Each row of a before or after table is a point. One or more steps were done to the points. Then noise was added and the rows were shuffled. The steps act on how far a point lies along the listed directions, d1 being the first. Write out the steps. A step turns or swaps two directions, mirrors them in a line or flattens them onto one, adds a multiple of one to another, or multiplies one. Angles are multiples of 10 degrees, from the lower direction toward the higher: turns from -170 to 170, lines from 10 to 170 but not 90. Use the fewest steps. Two steps may share a direction if one is a turn and the other turns, adds or multiplies; they go together, in the order done. Otherwise the lowest direction goes first.
In the rows, zero is written as 128.

Directions:
(1): [172 129]
(2): [127 172]
Before:
[[114 157]
 [158 123]
 [151 147]
 [147 129]
 [142 106]
 [129 115]
 [  7 101]
 [100 102]
 [118 112]]
After (9 x 2):
[[108 154]
 [119  99]
 [129 144]
 [137 151]
 [120 144]
 [ 43 152]
 [140 128]
 [147 132]
 [146 110]]
Steps: multiply d1 by 0.7; multiply d2 by -1

Directions:
(1): [130 182 124]
(2): [169 124  93]
(3): [ 92 127  87]
Before, 13 rows:
[[129 134 122]
 [150  92  99]
 [156 117 174]
 [ 90 176 132]
 [105 105 155]
 [148 116 176]
 [150 180 184]
 [134 129 175]
 [167 158 134]
 [195  87 131]
 [124 109 183]
 [126 131 132]
 [170 105 161]]
After, 13 rows:
[[101  93  95]
 [ 83 110 156]
 [106 180 180]
 [145 103 159]
 [ 60  88 128]
 [ 96 114 175]
 [115 127 173]
 [131 137 121]
 [167 169 136]
 [ 94 117 172]
 [124 107 186]
 [ 92 165 128]
 [129 130 132]]
Steps: swap d2 and d3

Directions:
(1): [170 158 162 118]
(2): [135 105 155 179]
Before:
[[151 110 170 181]
 [152 129 134 119]
 [ 81  91  73 127]
 [115 119 134 139]
 [132 102 156 182]
 [110 107 106 139]
 [107 134 103  97]
 [152 150 127 121]]
After:
[[154 129 137 112]
 [102 109 125 140]
 [ 99 101  89 122]
 [151 165 135  84]
 [ 83  57 110 200]
 [166 159 132 123]
 [ 67  56 105 201]
 [103 103  99 139]]
Steps: add -1.5 times d2 to d1

Directions:
(1): [126 101 182 174 132 115]
(2): [109 146  91 187 115 141]
(3): [136  66  89 132 143 113]
(4): [ 73 107 137 115 138 173]
(5): [173 129 131 140 162 178]
Before:
[[143 196  96 122 104  99]
 [140 117  94 151 129 131]
 [124 125 143 127 161 190]
 [154 157  97 143 124 174]
 [125 160 113 132 133 162]
 [ 80 108 125 151 116 156]
 [177 172 173 140 107 125]
 [170 183  86 167 144 160]]
After (8 x 6):
[[ 90 123 166  96  99 100]
 [118 135 111  68 122 102]
 [ 79 141  97 109  73  91]
 [ 81 148 116 105 104 109]
 [126 126 138 159 112 149]
 [ 87 158 122 162 115 145]
 [ 52 142  90 103  78  46]
 [114 114 112 112 103  75]]
Steps: multiply d2 by 2; turn d2 and d5 by -110 degrees; flatten d3 and d4 onto the line at 140 degrees

Directions:
(1): [ 87 144 141 119 175  84  98 105]
(2): [130  86 171 100 128 152  79 147]
(3): [100 186 172 127 122 159 141 153]
Before, 14 rows:
[[117 137 180 120  94 160 129 169]
 [130 117 144 130 125 112 107 128]
 [101 131 191 100 108 177  99 175]
 [130 118 141  92 123 145 132 136]
 [163  93 121 120 108 149 115 137]
 [147  98  82 137 107 120 144 123]
 [ 92  98 170  97 174 125  81 128]
 [127 149 149 131  83 211 139 161]
 [142  50 136 108 152 128  51 103]
 [178  77  89 144 104 138 140 136]
 [113 120 206 105 117 186  99 181]
 [123  90 138 116 177  95  95 110]
 [166 171 141 153  87 177 159 167]
 [187  74 105 127 126 116 134 112]]
After:
[[ 94 182 181 125 167 112  85 136]
 [ 84 181 141 138 134  90 146 125]
 [122  80 129 119 163  93  77 115]
 [141 127 121 145 116 109 134 124]
 [117 140 117 104 141 112 147 113]
 [165  98  48 159 133  96 139  74]
 [122 123 113 123 154  92 104 103]
 [ 80 201 104 147 141  94 164 116]
 [ 58 191 145 128 165 118 107 109]
 [144 138  69 154 124 125 194 115]
 [173  97  85 147 121 127 167 121]
 [122  80 130 109 136 119  89 129]
 [ 84 200 108 157 160  84 174 109]
 [158  77 124 114 158  93 101 104]]
Steps: turn d2 and d3 by -20 degrees; turn d1 and d2 by -160 degrees
